Each row of a before or after table is a point. One or more steps were done to the points. Then noise was added and the rows were shuffled. The steps act on columns, c1 being the first. Write out the steps. A step turns or swaps two columns, mirrors them in a line or flattens them onto one, adds a multiple of one to another, or multiplies or shifts one. Angles are multiples of 10 degrees, from the lower column toward the higher: turns from -170 to 170, lines from 10 to 170 but not 90. Use the fewest steps. Two steps may share a column if one is a turn and the other turns, adds or multiplies; they go together, in the order done. Otherwise the lowest column goes first.
In the rows, zero is written as 128.

Before, 12 rows:
[[152 141 151]
 [168 125 126]
 [120 154 126]
 [106 117 146]
 [132 152 172]
 [131 116 124]
 [136 156 164]
 [165 128 135]
 [138 161 159]
 [ 90 113 114]
 [138  82 124]
 [166 121 129]]
After:
[[ 66 149 120]
 [149 160 156]
 [249 128 127]
 [134 126 113]
 [197 150 140]
 [137 174 149]
 [160 161 157]
 [240 129 122]
 [240 135 129]
 [158 119  86]
 [106 122 151]
 [ 11 112 110]]
Steps: multiply c1 by 3; swap c2 and c3

Before (13 x 8):
[[122 205  90 165 165 125 171 140]
 [106  98 155 133 113 125 152  90]
 [ 84 182 160 132 104  97 185 124]
 [224  72 249  97 116 164 149 166]
 [137 219 111  44  76 171 132 187]
 [107 116 126 130 131 103 133 140]
 [129 104 176  79 149 142 162 182]
 [120  89 121 126 134 102 194  65]
 [148 147 187 107 186  48 182  99]
 [149 113 122 140 144 144  99 148]
 [146 139 178  60  38 118 145 151]
 [109 104 223  81 115 119 158 152]
 [129 215 153  47  98 216  83 183]]
After:
[[103 125 127  94 236 117 146 128]
 [117 152 110  65 207 167 218 188]
 [157 138 111  60 183 217 217 171]
 [131 142 127 130 124  99 108 137]
 [ 72 144 147  92  82  48 140  85]
 [ 59  38 132  97 150 165  99 121]
 [ 91 181 120 146  77 127 193 149]
 [111 154 135  92 152 120  90 116]
 [103 209 138 137 155  92 153 112]
 [136  96 122 141 112 140 123 150]
 [ 76 149 146 122 124 100  78  77]
 [114 146 147 139 145 124  90  85]
 [ 95 132 120  78 125 152 100 161]]
Steps: turn c1 and c7 by 120 degrees; turn c2 and c7 by 70 degrees; flatten c3 and c8 onto the line at 110 degrees; mirror c4 and c5 in the line at 170 degrees

Before, 11 rows:
[[128 120 174 160  82 197  86 127  51 108  95  83]
 [153 114 125 166 158 136  36 150 131 142  50 140]
 [178 210 166 130 120  80 165 112 138  83 102 178]
 [175  76  37 137 188 169  41 187 108  87 160  88]
 [141 102  98 174 138  76 171 176 168 191 160 180]
 [ 38  83 136  88 119 131 109  74 124 103 137 166]
 [179 186 120 175  87 109 120 119 177 105 120 101]
 [ 71 186  35 203  81 155 173  90 115 157 124 129]
 [177  76  66 101  74 144 137  93 163 103 102 110]
 [150 114 167 141 123 167 154 102 154 152 156 190]
 [109  81  47 122 180 142 143 106 185 166  97  94]]
After (11 x 12):
[[146  76  66  94  91 139 136 180 184 102 107 107]
 [117  79  48 117 190 138 142 130 204 166 103  94]
 [138 101  94 162 122 124 122  77 189 182 169 179]
 [139 112 128 154 151  89  92  95 149 145  51 139]
 [148 215 165 123 126 113 118 152 156  87 107 181]
 [146  80  34 131 161 110 107  48 123  86 156  89]
 [140 116 167 127 139 163 156 152 171 155 157 192]
 [151 188 122 162  87 112 112 147 197 100 119 102]
 [ 93  83 129  81 141 124 127 180 142 104 136 168]
 [131 123 172 146  88 146 153 140  77 103  96  81]
 [104 182  35 198 102 169 165 182 131 154 126 127]]
Steps: multiply c1 by 0.4; shift c4 by -10; mirror c5 and c8 in the line at 170 degrees; flatten c6 and c7 onto the line at 40 degrees; shift c9 by 20

Before:
[[ 92  84 170 135 162  84 175 120 173 138  85  73 104 104 159  97 100 118
  150  75]
 [102 127 167 122 165 121 108 162 140 157  74 109 119  63 156 135 111 187
  148  78]
 [140 157 160 182 136 132 139 140  82  76 191 145 112 160  81 117 101  57
   81 112]
 [147 165 159 166 142 129 189 148 102 109 166 207  95 158 113 124 121  92
   73 171]
 [141 128  77  97 127  70 161 175 166  75 155  93  76 134  77 111 158  83
  132 141]
 [189 150 100 219 135 124 160 144 121 100 127 165  91 132  98 118  79  67
  112 130]
 [120 113 186 146 180 153 104  75 146 175  79 153 183  84 173 160 111 122
  152  97]
 [133 109 135  95 149  71 121 116 148 151 115  97  48 150 148 100 121 119
  164  63]
 [ 84 113 101 101 121  79 129 183 177 106 135 107  75 146 176  81 109  77
  164  83]
 [ 82 115 133 121 197 123 106  92 163 116  64  95  91  86 192 144 113 156
  124  92]
 [180 173 163 182  92 136 188 102  87 105 131 177 163 181 137 173  60  80
   65  81]
 [ 92 134  65 136 116  96 165 132 138  99 153 141  82 140  77  68 130 116
  133 108]]
After:
[[103 187 169 121 125 169 109 162 141 159  74 108 120  63 165 136 151  84
  148  79]
 [136 170 131  95 124 170 122 117 150 152 114  97  49 147 183 101 136 204
  162  64]
 [137 190  76  96 115 155 161 176 166  76 153  93  72 132 105 110 103 219
  129 140]
 [145 229 158 168 130 111 188 150 103 109 170 209  96 157  74 124 140 174
   73 170]
 [181 232 162 181 175 102 189 106  87 106 133 178 162 182  87 174 178 146
   65  77]
 [189 209 101 218 150 106 163 145 118 100 128 165  97 132   9 119 168 204
  111 127]
 [ 95 191  64 138 132 153 163 134 137 100 153 145  82 139  69  69 124 177
  131 107]
 [139 216 160 181 138  90 138 139  83  76 192 145 115 159  25 113 152 192
   83 113]
 [ 82 170 103 100 140 140 127 185 176 106 135 111  75 149 203  81 140 226
  165  78]
 [ 89 147 170 137 131 164 176 117 171 140  85  74 104 104 155  97 162 175
  151  75]
 [116 170 186 146 116 104 105  77 148 172  78 153 181  82 155 160 153  94
  151  98]
 [ 83 178 129 119 113 147 108  90 162 114  64  94  93  89 198 145 155 126
  122  96]]
Steps: shift c2 by 60; add -1 times c4 to c15; multiply c5 by 0.4; turn c5 and c17 by 150 degrees; turn c6 and c18 by -150 degrees; add -0.5 times c13 to c18

Before (12 x 32):
[[145 135 151  99  67 118 109 106 128 142 109 154 102 101 154 158 170 109
  125 140 108 126 102 137 130  84 146 165 142 103 175 173]
 [ 64 155 131 135 108 142 122 156  86 159 180 106 134 173 129 142 106 134
  131  75 167 125 146 139 122 141 125 156 115 102 151 129]
 [112 142 139 117 147 154 160 163 142 118 113 144 149  96 107 150 130  87
  114  74 137 116 105  86 141 141 158 148 129 116  79 148]
 [ 93 119 148 173 102 150 139 124 155 107 118 114 138 159 110 135 167 122
  126 142 124 148 154 102 107 123 113 122  99 162 146 157]
 [ 80 129 192 114 177 144 133 131 163 145 156 146 132  95 124 137 153 136
  143 140 157 111 116 122 155 111 124 162 140 116 111 188]
 [116 120  70 130 121 114 118 142 189 121 146 117 117 114 113 104 103 150
  140  71 116 112  90 115  76  98  60 116 134 124 137 122]
 [144 114 176 157 111 125 110 121 179 127  55 144 142 111  78 162  81 141
  145  99 156 172 127 150 107 146  64  85 101 147 107 154]
 [ 89 142 145 151 102 139 113 121 132 144  94  91 119 118 112 104 119 117
   89 110 102 109 104 147 117 132 160  98 130 109 133 143]
 [131 149 102  87 100 104 123 143 119  87 136 131 157 116 110 119 117  67
  147 116  85 104  94  98 120 124 103 118 129 111 125 115]
 [103 145 154 129 122 158 130 115 145 116  96 121 136 131 105 154 117 114
  134 130 150  93 111 191 122 139 118 100 134 174 136  65]
 [ 66 144 164 142 148 147  72 123 142 128 122  99 164  77 139 107 117 112
  171 142 136 132 102 154 107 154 160 109  86 156 135 141]
 [ 88  97 165 133 126  97 104 138 134 112 150 162 177 162 101 116 141 146
  132 137 126  86 118 138 102 102 123 109 138  80  71 132]]
After:
[[113 102 145 172  83 127 126 124 157 108 138 113 138 156 111 135 165 122
  151 136 124 146 159 103 105 124 111 118  97 210 144 150]
 [ 71 121 131 135  92 130 126 159  85 160 177 103 133 169 125 146 105 139
  140  80 168 123 168 143 121 141 127 153 115  64 146 123]
 [130 143 148  98  32 128 121  99 127 142 108 154  98  98 159 160 174 111
  119 145 105 123  95 132 130  83 150 165 141  69 172 168]
 [106  85 164 132 120 131  99 140 135 110 104 163 181 160  96 121 140 143
   98 141 130  81 120 139 105 103 123 109 135   9  69 129]
 [101 129 138 118 157 115 183 169 140 120 105 145 148  95 109 151 129  84
  161  72 139 115 112  88 142 140 159 151 128  99  82 153]
 [ 81 116 143 149  91  96 140 122 132 145  73  88 119 119 115 102 122 118
  142 113 104 115 121 153 116 130 154 101 127  82 131 143]
 [106 146 101  89  79 150 106 149 122  87 113 132 156 119 109 123 122  67
  103 116  87 105 102 100 119 128 105 118 129  86 122 115]
 [ 59 110 167 139 156 163  91 123 141 129 127  95 165  82 140 106 120 114
  150 143 133 133 123 152 105 150 159 114  84 199 133 137]
 [106 115  70 127 116 135  66 142 186 125 127 120 121 116 110  99 101 148
  111  68 117 116  98 116  73 102  60 115 136 122 139 126]
 [ 94 128 155 134 118 131 119 120 147 121  65 123 131 133  98 154 117 115
  154 129 154  93 123 190 128 139 118 101 135 243 137  65]
 [147 127 169 160 102 146  64 123 176 126  97 143 139 115  78 160  83 142
  128 101 157 176 121 146 105 151  66  85  97 176 102 150]
 [ 91 104 193 115 204 146 127 130 166 142 137 143 131 100 121 135 157 134
  142 143 154 110 131 124 157 115 123 159 137  99 113 187]]
Steps: turn c1 and c2 by 30 degrees; turn c1 and c23 by -20 degrees; multiply c5 by 1.6; swap c6 and c19; add 0.7 times c27 to c7; add 1 times c22 to c11; multiply c30 by 2.5

Before, 8 rows:
[[114 118 126 105 144 126 128 107 132 125 106 125 118 134 126 128 156 131
  149 137 127 136 106  99 152 174 165 144 152 170 109 108 144  84 136 106
  110 144 122  85 122 134 125 138 137 108 108 158 142 144 142 126 137 105
  134 154 108 133 116 172 146 146 143 121]
 [121 150 150 133 162 115 129 136 133 146 124 145 140 141 136 155 131 129
  132 131 148 121 127 136 115 117 111 141 119 117 124 111 146  93 125 125
  134 127 125 146  87 139 135 129 135 158 115 126 110 134 162 147 125 134
  118 156 133 130 109 150 150 138 122  87]
 [135 134 114 119 126 135 127 152 146 109 120 109 111 108 146 135 129 166
  122 133 135 101 102 121 105 139  96 101 123 135 119 149 109 111 103 159
  135  96 148 134 146 121 116 125 129 146 133 125 145 120 121 127 111 115
  104 159 150 104 136 128 115 130 139 113]
 [111 114 137 112 146  84 104 118 153 155 123 136 143 101 137 121 123 117
  116 133 152 105 150 114 137 120 103 120 143 130 129 133 140 127 132 109
  138 138 135 131 107 109 128 151 128 129 129 148 114 122 135 109 122 129
  111 137 157 134 154 160 143 115 138 133]
 [122 123 128 113 134 123 123 121 118 118 131 132 113 124 110 119 101 102
  128 127 156 125 142 141 115 164 105 131  97 123 112 141 129 111 157 123
  143 120 107 127 135 135 124 134 138 135 124 131 127 160 113 132 139 164
  108 151 109  77 123 118 158 112 134 141]
 [149 144 130 132 166 107 104 120 168 129 140 112 137 151 122 109 138 138
  130 126 117 117 109 126 142 105 136 150 132 114 129 138 111 115 128 114
   94 143 122 129 129 135  92  89 120 108 121 136 119 158 128 136 118 143
  117 143 131 100 137 103 106 123 173 105]
 [109 155 125 130 152  96 140 137 150 132 128 133 130 103 152 113 112 136
  125 158 142 123 119 152 133 121 115 150 117 149 156 117 144 114 120 127
  126 142 119 127 129 137 107 147 161 140 140 145 139 132 140 140 124 121
  162 138 122 156 153 142 133 153 127 125]
 [129 160 148 127 126 112 139 143 110 148 105 128 120 146 132 117 125 128
  109 157 110 137 119 117  83 123 116 137 125 143 128 126 149 133  96 107
  122 120 143 101 112  99 151 144 120 146 105 121 135 112  97 131 134 125
  128 136 139 120 149 124 132 126 133 143]]
After (8 x 64):
[[135 134 114 120 125 118 127 154 146 109 120 144 111 107 146 135 129 166
  122 134 135 101 102 121 105 139  96 101 123 135 119 149 109 111 103 160
  135  96 148 134 127 121 122 131 129 146 133 125 145  69 121 127 112 111
  105 159 150 104 117 129 115 130 139 113]
 [122 122 127 113 135 135 123 122 118 118 132 123 113 124 110 119 101 102
  127 127 155 125 142 142 115 164 105 131  97 122 112 141 129 111 158 123
  143 120 107 127 160 135 127 126 138 135 124 131 127 141 113 132 138 175
  108 151 109  77 124 117 158 112 134 141]
 [149 144 130 132 166 135 104 141 168 129 140 115 136 151 122 109 138 138
  130 126 117 117 109 126 143 105 136 150 132 114 129 137 111 114 128 114
   94 143 122 129 156 136 129 129 120 108 121 136 119 155 128 136 125 147
  117 143 130 101  86 102 106 123 173 105]
 [129 160 149 127 126 122 139 133 111 148 105 142 119 146 131 116 125 128
  109 157 110 137 119 117  83 123 116 138 125 143 128 127 149 133  96 107
  121 120 143 101 107  99 162 128 120 146 105 121 135 157  97 131 131 125
  128 136 139 121 136 124 132 127 134 144]
 [109 155 125 131 152 129 140 126 150 132 128 138 130 103 153 113 112 136
  125 158 142 123 119 151 132 121 115 150 117 149 156 117 144 114 120 127
  126 142 119 127 132 137 152 129 161 140 140 145 139 130 140 140 121 119
  162 138 122 156  90 142 133 153 127 125]
 [111 114 136 112 146 136 104 118 153 155 123 122 143 101 136 121 123 116
  116 133 152 105 150 114 137 120 103 120 143 130 128 133 140 126 132 108
  138 138 135 131 115 110 171 129 129 129 129 148 114 181 135 109 118 130
  111 137 157 134 103 160 143 115 138 133]
 [121 150 150 132 162 151 129 115 133 146 124 141 140 141 136 155 132 129
  131 131 148 122 127 136 115 117 111 141 118 117 124 110 145  93 126 124
  135 127 125 146 120 138 130 128 135 158 115 126 111 249 162 146 125 135
  118 156 133 130 135 151 150 138 122  87]
 [114 119 126 105 144 138 128 123 132 125 106 107 118 134 127 127 156 131
  149 137 127 136 105  99 152 174 165 144 152 170 109 108 144  83 136 106
  110 144 123  85 141 133 121 128 137 108 108 158 142 161 142 126 135  99
  134 154 108 133 129 171 146 146 143 121]]
Steps: turn c6 and c59 by 130 degrees; turn c43 and c59 by 60 degrees; turn c8 and c12 by 70 degrees; turn c41 and c50 by -70 degrees; multiply c50 by 3; flatten c44 and c53 onto the line at 100 degrees; multiply c54 by 1.3
